Every row gives one point. Each copy is the shape, with its points in the same order, turned, moved and blurred by noise. Is it also mirrored, or only turned?
In the rows, 128 means zero.

Shape (6 x 3)
[[100 116 184]
 [ 45 189 156]
 [142 193 135]
 [175 121 135]
 [ 98  75  78]
 [130 179 158]]
Copy 1 (6 x 3)
[[177 166 141]
 [131 236 111]
 [ 88 170 155]
 [140  99 151]
 [156 112  47]
 [118 173 153]]
Copy 1 is: mirrored
Copy 2 (6 x 3)
[[134 132 180]
 [106 224 162]
 [161 184  92]
 [161 102 101]
 [ 49 105 100]
 [167 178 120]]
Copy 2 is: only turned
Copy 3 (6 x 3)
[[ 64 158 139]
 [ 86 156 239]
 [159 182 174]
 [135 159  97]
 [101  65 128]
 [133 187 167]]
Copy 3 is: mirrored
Copy 4 (6 x 3)
[[152  49 106]
 [137  91  17]
 [170 150  85]
 [152 110 160]
 [ 52  88 131]
 [169 114  78]]
Copy 4 is: mirrored

Shape (7 x 4)
[[117 105 123 113]
 [ 74 166 116 226]
 [145 159 190  55]
 [139  46 139 149]
 [ 61 110 131 100]
 [ 94 158 125 171]
 [ 85 127 201  65]]
Copy 1 (7 x 4)
[[149 127 100 106]
 [ 40 205 104 154]
 [173 119 197  72]
 [149  91  92 183]
 [ 96 108  97  68]
 [ 89 181 119 126]
 [113  81 179  68]]
Copy 1 is: only turned
Copy 2 (7 x 4)
[[155 113  98 106]
 [ 81 147 127 211]
 [143 137 159  25]
 [212  88 112 144]
 [112  75  95  99]
 [101 141 124 155]
 [119  76 158  46]]
Copy 2 is: only turned
Copy 3 (7 x 4)
[[127 111 100 130]
 [ 42 113 139 227]
 [218 117 138 178]
 [100 130 120  81]
 [134  44  93 154]
 [ 87 114 133 192]
 [203  48 149 157]]
Copy 3 is: mirrored
Copy 4 (7 x 4)
[[127 124 139 127]
 [116 167  57 227]
 [224  98 123  84]
 [ 95  68 165 164]
 [107 126  91  94]
 [135 155  84 183]
 [171  82  81  72]]
Copy 4 is: mirrored

Shape (10 x 6)
[[168 116 188 174 102 110]
 [225 136 126 167  88 116]
 [ 61 219 155 146 160 163]
 [ 88 103 168 169  85  67]
 [ 88  84 123 100  85 113]
 [180 149 163 141 142 134]
 [138 105  70 198 160 125]
 [149  92 146 132  78 148]
 [152 164 159 100 109 132]
 [142 129 167 124 249 133]]
Copy 1 (10 x 6)
[[130 108 138 186  82 154]
 [179 124  71 170  61 160]
 [112 163 125 165 240 123]
 [ 66 118 149 151  85  94]
 [ 80 137 136  70  99 135]
 [180 130 129 163 123 160]
 [158  56  70 115 134  94]
 [113 116 115 118  88 185]
 [148 177 130 141 124 165]
 [215  92 194 131 188 125]]
Copy 1 is: only turned
Copy 2 (10 x 6)
[[147  74 123 107  83 112]
 [197  99 147 164  97 133]
 [ 55 189 154  53 115 164]
 [ 84  70  64 122  75 145]
 [ 92  80  56 137 170 159]
 [149 130 144 117 114 102]
 [184 178  54 115  97 162]
 [151  72 108 121 146 149]
 [106 116 156 135 138 120]
 [121 200  94  69 131  43]]
Copy 2 is: mirrored
Copy 3 (10 x 6)
[[ 86 143 133  97  66  82]
 [138 145 125 142  50  45]
 [113 223 138 136 182 174]
 [ 36 104  98 112 118 113]
 [118  72  70  96 136 133]
 [143 171 154 107  91  90]
 [136 101 175 189  89 149]
 [133 120  94  94  63 123]
 [145 164 106  92 125  90]
 [152 140 242  83 142 140]]
Copy 3 is: only turned
Copy 4 (10 x 6)
[[100 112 190 201 179 122]
 [ 99 141 151 229 163  53]
 [115 183  96 129 159 222]
 [ 85 101 204 189 103 165]
 [ 44  90 154 130  91 129]
 [120 151 141 163 188 103]
 [164  96  93 189  98 109]
 [ 53  90 144 173 154 107]
 [ 69 170 149 140 170 115]
 [192 128 138  79 179 126]]
Copy 4 is: mirrored
